Each row is a point. Two turns around zero, p and q, are shown by what they do to some points. Write where each new point lands after one turn and then the other. Backwards means that the second turn is done in reverse. Each puzzle has new turns, and all numbers are rounded.

Turn p:
[ 4  9 33] => [ 6  9 33]
[-29  30  24] => [-9 43 19]
[  3 -27 -12] => [-12 -25 -10]
[  3  40 -14] => [ 26  30 -15]
[ 19 -51 -31] => [-11 -56 -26]
Turn q:
[-31 -42  18] => [-35 -38  19]
[-23  25  -1] => [-19  28   4]
[14 33 11] => [20 29 11]
[ 27 -30 -33] => [ 18 -31 -38]
[ 30  41 -12] => [ 35  37 -13]
[-16 -26  16] => [-18 -24  16]
Where do these land?
p, then q: [-40 -35 -19] => [-54   1 -16]
p, then q: [ 38  18 -29] => [ 38 -14 -31]
q, then p: [-15  22  34] => [ 3 25 35]
q, then p: [17 -5 14] => [  9 -16  14]

Turn p:
[  0   9  12   8  24  76 -14 -10] => [-15  18  17  14  15  68 -27  16]
[  6   6  -7  -1 -13  -3  45  -4] => [ 10 -11  13   0  -5   4  43  -6]
[-16  -7  11 -12 -13 -15  29  -3] => [-11 -21  14  -8  -4 -12  22 -18]
[ -4   8   0  20 -15 -27 -18   2] => [  0  16  -8   9 -21 -30  -6  -2]
[  1 -25  -4   7  11  18  -3  -7] => [ -4 -16 -11  16   6  19 -10   4]
[ 21   6   9 -14 -13 -17 -12  -4] => [ 25   1   6 -14  -9 -14 -13  -9]
[  4  -3   1   3  -6 -15 -15  27] => [ -1   0  -8 -12 -12 -21  -9  20]
[ -3   4 -14 -10 -16   7 -16   1] => [  0  10 -16 -16 -11   9  -6  -6]
[ -9   1  -8   0  41 -24   3   0] => [ -5   2  -8  10  40 -24   4   4]
Turn q:
[-18 -12   9 -37 -14 -14  10  -9] => [-20  -2  12 -35 -18 -17   0  -8]
[ 35  12  -9   6  24  35   8 -14] => [18 11 -9  1 27 42 22 -7]
[ -5 -15 -19   8  23 -11   7   1] => [ -5 -22 -16   3  19 -11   9  -3]
[-19 -12  58   4 -10 -10  -9   7] => [-23  10  51   8  -1 -18 -19  14]
[  3   5 -19   1  20  -7 -27 -10] => [ 18  -4 -18  -2  22  -5 -18 -13]
[  1 -19 -17 -31 -13  23  10  10] => [-14 -15 -12 -30 -18  25   2   8]
[ 34  -4 -25   4  -1  10  -1  -8] => [ 28 -16 -11  -1   1  25  11  -9]
[-15  25 -20  10 -10  -6  -8  14] => [  6  12 -28  15 -15 -13 -10   7]
[-26  -1   6  10 -13  -4  10  -1] => [-22   4   2  13 -15 -13   0  -4]
[ -5 -10  37  12  -9  -8   1 -10] => [-11   4  39  13  -1  -9  -2  -5]
[14 32 -1 14  2 -8  1 21] => [ 24  19 -10  16  -1  -8   8  22]
Where do these land?
p, then q: [-16  15 -12   1  10  -3  -6  -9] => [  0  17 -16   3   9  -9   5 -11]
p, then q: [ -8 -12 -11   5  29  -5   3   2] => [ -7 -13 -18  10  22  -9   4   5]
p, then q: [ 10  -5  31 -33  -8  16  19 -18] => [-13   0  41 -19  14  24  -5 -12]
q, then p: [ -1  -1  44 -16 -15  -5  12   6] => [-15   0  39 -21 -10 -16  -5  -2]
p, then q: [ -8  16  -7  13   0   9  -1 -14] => [ 0 21 -7 15 -1  4  6 -7]
q, then p backwards: [  3  16 -30  22   8  10   2  16] => [ 10 -15 -34  20   9   3  -5  -5]
p, then q: [-15 -27  35 -23 -13  12 -18   6] => [-19 -12  18 -18  -4   2 -46 -11]
p, then q: [ 21  -5 -33   2 -30 -22  42   0] => [  7 -25   5  -7 -27   9  56  -4]
q, then p backwards: [  7  18 -16   3  10  -5 -26   7] => [ 22  -3 -14  -2  13  -8 -23  -5]
p, then q: [  7 -15  -2  28  11  -7 -27   4] => [ 18 -13 -16  25  -2  -9 -20  10]

Turn p:
[  8   7 -14 -20   3  -3  21   8 -12  -9  15] => [ -3  11 -19 -15  14 -12   3  -6 -13  -4  19]
[ 14   0 -19  26   5   7  13  -3   8  -8 -29] => [ 11   5 -20  17   3  -1  17  -9   3  17 -31]
[ 14  25 -15  25  -1 -14 -20 -36   2   7 -15] => [-15  14  10  18 -29 -10  -7 -22  -1  31 -25]
[ 14 -14   2 -18 -19 -19  -4  26 -24   6   6] => [ 20   4   6 -14   1   2  -6  17 -39  -4  16]
[ -2  24  15  -5  -6  -4  15  -7  10  11 -31] => [ -5  14  11 -22  -5 -10  16  11  16  11 -25]
[ 18  19  16   5   5 -11 -38  -3 -13 -10   5] => [  1  22  37  21  -2  -7 -17 -10  -9   3   5]
[-13   9   1   1   5  31  -8   1  19  19  17] => [ -9   4  -9   5 -10  17 -10   9  36  -4  15]
[ 11 -11   1  10   0   8  13 -16  10   4  15] => [  3  -9 -12   9 -18  -6  15  -9   8  -5  10]
[-13  -2   8 -15   6   1 -34  -7  28  -4 -12] => [  8  -9  20  -4  -2   1 -33  -5  26  -8 -16]
[  4  -4 -16  -1 -29   7  21  -3  -6 -19   9] => [ -8   4 -30   2  -5 -11   7   4 -20 -22  -5]
[-15 -21   9 -14   7  12   4   8 -19   4   5] => [  1 -11   4 -13  12  25   7  -1  -5 -16  14]
[-27 -28   4  18  11  -8  16  27   0  -3   2] => [  3 -37  -5   8  28  11  13  20  -3   3   4]
[-14  -3   6 -12  15  -7  -1   5  -4   3  14] => [ -6 -11   9 -10  12   2  -6  -1   3   0  19]
Turn q:
[-21  21  14  27 -14 -19  -4   3  16  19  13] => [-30  18  31  15  -2 -15   9 -15  -9   2  11]
[ 13 -13  24 -17  10 -16  21   7 -10 -28 -17] => [ 22 -28  -2 -15   2  -2  18  17 -19 -27  -7]
[  2  -5 -17  27  -7  16 -10 -16  23  -6 -11] => [ -7  16  -7  32   1  -7 -12  11  14   4 -22]
[-14   3 -10  28  -2 -14   5 -22 -23  11 -13] => [-36   1 -16   4   3  -6  -2  -1 -27  12 -12]
[  8   5   1  11  -8  27 -10  23 -13  -9 -13] => [  7  16  -6   4  -4  13 -19  29  -4  -6  16]
[ 22   1  -4 -12 -11 -20  19 -21   6  11   3] => [ 14  -9   7  -1 -13  -2  15 -16 -13  19 -25]
[-13   9 -20 -19   8  12  10   0  18   4  12] => [  1  12  -6 -11  -4   4  16 -10  32   7  -2]
[ 17  -7  16   4   1  19 -16  23  23  19 -14] => [ 16  12  32   9  20  16 -16  18   9   1   0]
[-13 -11  12 -21 -10 -20  13  -1  -8  -3 -14] => [ -9 -24  10 -23 -11   1   8   2  -8 -13 -12]
[  0  20 -11  -1   3 -17 -22 -21 -12   1  11] => [ -3   8 -12  -7  -2 -23 -15 -29 -10   8   1]
[ -9 -14  -6   9  -6 -18   7   6  -1 -16   6] => [-10 -20  -3   7  -9 -17   9   9   1  -2   6]
[-20  10  -4  -3   3  12  -2 -22 -10   5  26] => [-16   7 -18   2  -6   9   0 -33   8  -1   9]
[ 26   2  -9 -17  33  20 -11  21   4 -12   7] => [ 42   7 -15  -9  22   1  -4   8  19   2  17]
[  1 -22  13 -15  -1  17  -1  20 -12   4   3] => [  8 -19   6  -7   2  26  -9  11   7  -5  16]
Where do these land?
q, then p: [ -9   2   9  -6   6   3 -25  12   8   6  -4] => [  2   0  20   4   7 -10 -14  -6  15  -6   8]
p, then q backwards: [ 27  -1 -59  11   3  -1   8   9   7 -16  -6] => [ 31  10 -29  16  20   7  -9 -39 -21 -10   7]
p, then q: [-10  10   9  -2  -4 -22  -8  10  10  21   8] => [-1 -9 30 -7  3  4 -8 -3  5  2 19]
p, then q: [10 -2 11 -5 -8  5  1 -4 16 26  8] => [ 13   0  21   7 -24   1   2   0   8   6   4]
q, then p: [ -6  11   7   1  11 -19  -7   2 -76   2   3] => [-24  -4  -9 -19   4  30 -26 -28 -40 -13  36]
q, then p: [ -3   2  11   0 -34   2 -31  -3  12 -15  15] => [ -5  -4  23  28 -21 -17 -15   9  -8 -16 -12]
q, then p: [ -5   7 -13 -14   3   5   3 -50   5 -12   7] => [ -9  -1 -17  -6 -17  -7  -4 -23  -3   9 -43]
p, then q: [ -8   5 -22   4   5   9   9  -6  15   7   7] => [-12   5   0   2  -3  -7  -3   0  23  17  -9]
q, then p: [  3  12  15  12  17   5   0 -12  13   5   2] => [-12   8   5   9   9  -6  15 -17   9  10  -4]
q, then p backwards: [ 14  10   5  -4  13   0  14   5  10 -10 -19] => [ 11  -3  12  -4 -11   3  13  17  -2  -7 -19]
p, then q backwards: [ -4 -16  10 -13  14  -5  15  15  -9  12  19] => [  0  -5  10  -8  17  -4   6  29 -17   0  13]
p, then q: [  0  -9   9  -1 -24  11  -1  12  -7  -9 -18] => [ 14   7 -11  -8  -3   2   0  27 -10 -13   4]
q, then p: [-9 13 -1  8 10  5 11  1 -5 -5 -3] => [-14   5 -13  -4  13  -4   1   0  -1   4   3]
p, then q: [  0 -46   8   8 -13   2  11   9   2 -12 -19] => [ 22 -23 -20   7   1  11   2  36 -10   2 -10]

Turn p:
[-18   3  -5  38 -23  -1  31  18   1  18  47 -18   7  -1] => [-23   6   8   5  -3  17 -15   6  46   9  34 -45   0   1]
[ -3  26  15 -45  26 -21 -10 -21   7 -13   0  12 -13  11] => [  0  26 -16   5   0   1  19 -12 -18 -46 -16  31  -8  -4]
[ -4  -1  28 -31   6  12   0 -12 -19  -1  -9   1  27  -1] => [ -5  17   8 -25   8  -7  17   2 -19  -7 -10   9  21 -29]
[-12 -18  -8  76  -9  -4  16   8   2  13   3   7  -2  23] => [ -7 -33  28  38  20  18 -15  16  14  22  24 -35 -20   2]
[ 25 -18   1 -41  18 -14   0 -19  -2   3   6  22  -7 -21] => [  1  14   1 -11   0 -32  28 -20  -5  -5   8  42  -1  12]
[-20 -14  15  33  -3  11  21  18  20  40  -6 -18 -15  11] => [  6 -18  24 -12   4  10  -4   8  23   6   3 -42 -43 -10]
[ 22  -1  17 -39  -9   8   5 -39 -13 -25   1   5  -2  16] => [  5  17  16 -11 -19  -4   2  -6 -37 -28  16  32  22  -8]
[ 16   0  -7 -35  19  -5 -22 -28  -7  15  -5  -2  23   2] => [  5  13   6 -15   9   7  29 -32 -17   0 -18  24  20   6]
[  9  23  19  -8  -1  -5 -20 -15  12   2   1  22  21  -8] => [  5  27  13  19   2  -7   5  -7   4  -5 -27  16  14 -12]
[ 46  26  12 -31  16  15  -8   2 -15   1  -4  11  -6   1] => [ 46  38 -10 -11   7  -8   6  -2 -17  -5   2  23  11   2]
[ -1  15  -8 -45 -20   1  -8 -11 -17  18 -12  31  -4   5] => [-12  41   9 -18  -4   4   3   9 -25   6 -18  31  -7  18]
[-14 -15 -45  24   8  11 -18  35  22 -23   3 -26  -5  18] => [  3 -55 -29  -2  11  25 -34  -1  19  -1  -6 -11   4  23]
[-24  -2  -2  40  -6  21  -7  -8  -9   3  12 -12 -22 -24] => [-12 -10 -11  12 -12   5 -26 -16   7  31  15 -17 -20 -26]
[-27 -15 -21  35  15   7  16  43   4 -23  -4   6   2  -5] => [-11 -43 -28   8  20   2 -12  35  25  13   8  -9  -7  -4]
[ -7 -25  12  32 -33  -3  -7  29  21  -2   6 -10  -5  -6] => [ -7 -24  15   5  -5 -25 -34   7  21   5  -5 -34  -5   7]
[ 22  23  -8 -33  -3  -2  16 -31  12 -10 -26  -1  10 -20] => [ 16  13  -1  -2 -43   2  34   4  -9  -3 -13  29  17   0]
[ -9  -6 -15  30   0 -31  -5  31 -19 -14 -14 -31  -9  -1] => [ -7 -29 -34  15   6  -5  -1   7 -13   7   2 -45   0  20]
Turn q:
[ 72  -8 -16   1   5  -5  -2  -3 -12  22  -7   9  -4 -14] => [ 49   3  19   9   8   9   4 -19  18   8 -39  -9 -35   4]
[-26  51 -14 -13  -5  15  -6 -18  -2  -1 -21 -20 -21   7] => [-38  -2 -27 -34   7 -14 -10 -31  21   8   8  -4   2 -20]
[-25 -19 -25   2  11  -9   5  -1   4   0 -21   8  -6  -3] => [-15 -30 -13  18  11  -3  -8  11   4  -3  -4  21  -5   0]
[-19  -9  59  -4  13  -6  16  -2  -4  27  41 -38  28   5] => [ -6  23  35  27 -20 -19  12   6 -30  34  45 -29  25  -4]
[  3 -13 -11 -19  -9  16   3  -5  -1  24  -8   6   3  16] => [  1 -22  12  -3 -13 -17  -4 -16   6   4  -7   5  -3  22]
[ -8   6  10   8  13  15   3   5   6  -3 -23  14  16 -14] => [ -5  -3   1  10  17  15  -6 -15  -7  -5  -8   9  28  -1]
[ 13 -15 -23  -5   6  -6 -14 -18  28  -9  73   9  -4  -5] => [ 43 -11   7 -29   2   4  22  24 -28  -2  41   8 -37   0]
[-21 -10 -12  -4 -15  15  -4 -12  -6 -23   7  -2 -14 -20] => [-21  -6 -12  -6  -8   3   9  -5 -20 -26   6  12 -19 -10]
[-15   2 -22 -13  -3  -5  -6  22 -14   7  12   4 -17 -12] => [-19 -13  -3 -15  -7   5  19  15  -3  15 -15  11 -15  -5]
[  3   8  -5 -13 -24   6 -16 -10  -3  47  21   7  55  25] => [ 33 -21  26 -28 -36 -28 -24 -10 -21  28  -4  -5  24   4]
[  0  -1 -13  -4  16   4 -16 -11 -22 -22  -8  11   1   9] => [ -4  -8 -25  -5  10  10 -17  -2 -14  -4 -11 -13 -13  13]
[ 46   5   6  -1  -8  10 -10  48  22 -15 -24   1  -7  18] => [ 18   8   5 -10  -7  37  12   3  50 -19 -20 -15  19  23]
[-12  -8  -6  20  -1  -4 -28 -18   5  -9  -4   9 -22  -8] => [-10   3  -4  -4   7  17 -26   6  -3 -12  10  20 -25  -8]
[-20   8  44  42   7  -3  57  44  -7 -21 -18  12 -17  22] => [-25  57 -27  38  10  -2  21  23  18   0  -5  20  50  27]
[ 34  -5  -5  24   7   0  -5  -8  -6 -20  -9 -38  20 -11] => [ 30   7 -18  27 -11  20  -6 -16   6  -9   1 -27  -7 -26]
[-24   9  33 -19 -15 -42  22 -13  12  -4 -11   8 -13 -15] => [-30  16  24   4  30 -37   1  25   4 -18   2  -1  10 -21]
Where do these land?
q, then p: [  4  -2 -16  13  18   4   5 -16   3  34   4 -27 -27  -3] => [  0  11  20  15  -9  -1  -3 -25  20   6  13   5 -40   6]
p, then q: [  6 -23 -19 -17   9 -12 -16  -9   8  23  28   4 -11  -4] => [ -2  -1  -1 -13  24 -29 -21   2  -3  -2  27   2 -10  21]
q, then p: [ 13   0 -18 -27  12 -26  44  15   0  11 -28 -14  12   5] => [  7 -46  15  12  -4  -8  40   3  19  -2  -5 -25  -7  13]
q, then p: [ 18  -9 -24  20   7 -18  32 -17  10  13   5   3  16  19] => [ 24  -4  12  30  12 -13  13  -8  10   6  10  -1   3  40]
q, then p backwards: [ -6 -24  -4  12  39  -6   4  -3  34  -1  22 -13 -15  -3] => [ 12  -5 -17  31  26   1  35  -5 -14  -1   8  20 -13  14]
p, then q backwards: [-13  27  47 -21 -25  32   5   1 -15  -7 -16  18  42   8] => [ -9  31  33  15 -34 -46 -12  21  -4  -6   8  16  20 -30]
p, then q backwards: [-13 -27   5  26 -16  14 -23  30 -14   5  22  -2 -17 -31] => [-13  24  -6 -10  17 -20 -10 -37 -15  24 -19 -18  -4  30]
p, then q: [ 22  -7 -14  16  -1  11 -20   5  33   7  10   3 -24 -31] => [ 27   1  25 -10   4  -7 -31   7  27 -10  10  17 -24   2]
q, then p backwards: [-14  -5  20  -3 -23  15 -20  15 -10  -8 -33  19  -3  23] => [-16   3 -17 -24 -40  -9 -15   6  17 -13  18  -5  10  14]
q, then p: [ -3  28 -27  -8  16  -3   4  13  -9  -2 -14  -4  30  20] => [ -1 -23  10 -23   2  10  25 -15   5  20 -16   0  15  25]
q, then p: [ -9  12  16 -24 -19  30   7 -25 -32 -49 -25  13  28   7] => [-29 -23 -29   6 -13  28  13  -7 -51  -7  -7   0  44  -3]
p, then q: [ 23  -8  20  15  -2   5 -25  23  -6  -5  35  -1 -42  -3] => [ 21   6  -3 -24   9  15 -25  21   6  13  20 -20 -41 -18]
p, then q: [-34  38  16 -15 -18   6  20 -17 -15 -27 -12  37   8   4] => [-30  14 -15 -19  -3  28  17   4 -15   3 -38  28  33 -19]
p, then q: [ -3  12 -18 -11 -15 -30  17  -7  16   0  -8 -35  19  19] => [ -5  -1 -23  10 -33 -17   7 -15   5 -29  11 -12  27  12]
q, then p: [ 10 -12  16  25  17 -22 -32  -8  -1   6   8   1 -16 -28] => [ 28  20 -20   1   9 -11 -26  -9   4  16   1  -2 -24 -28]
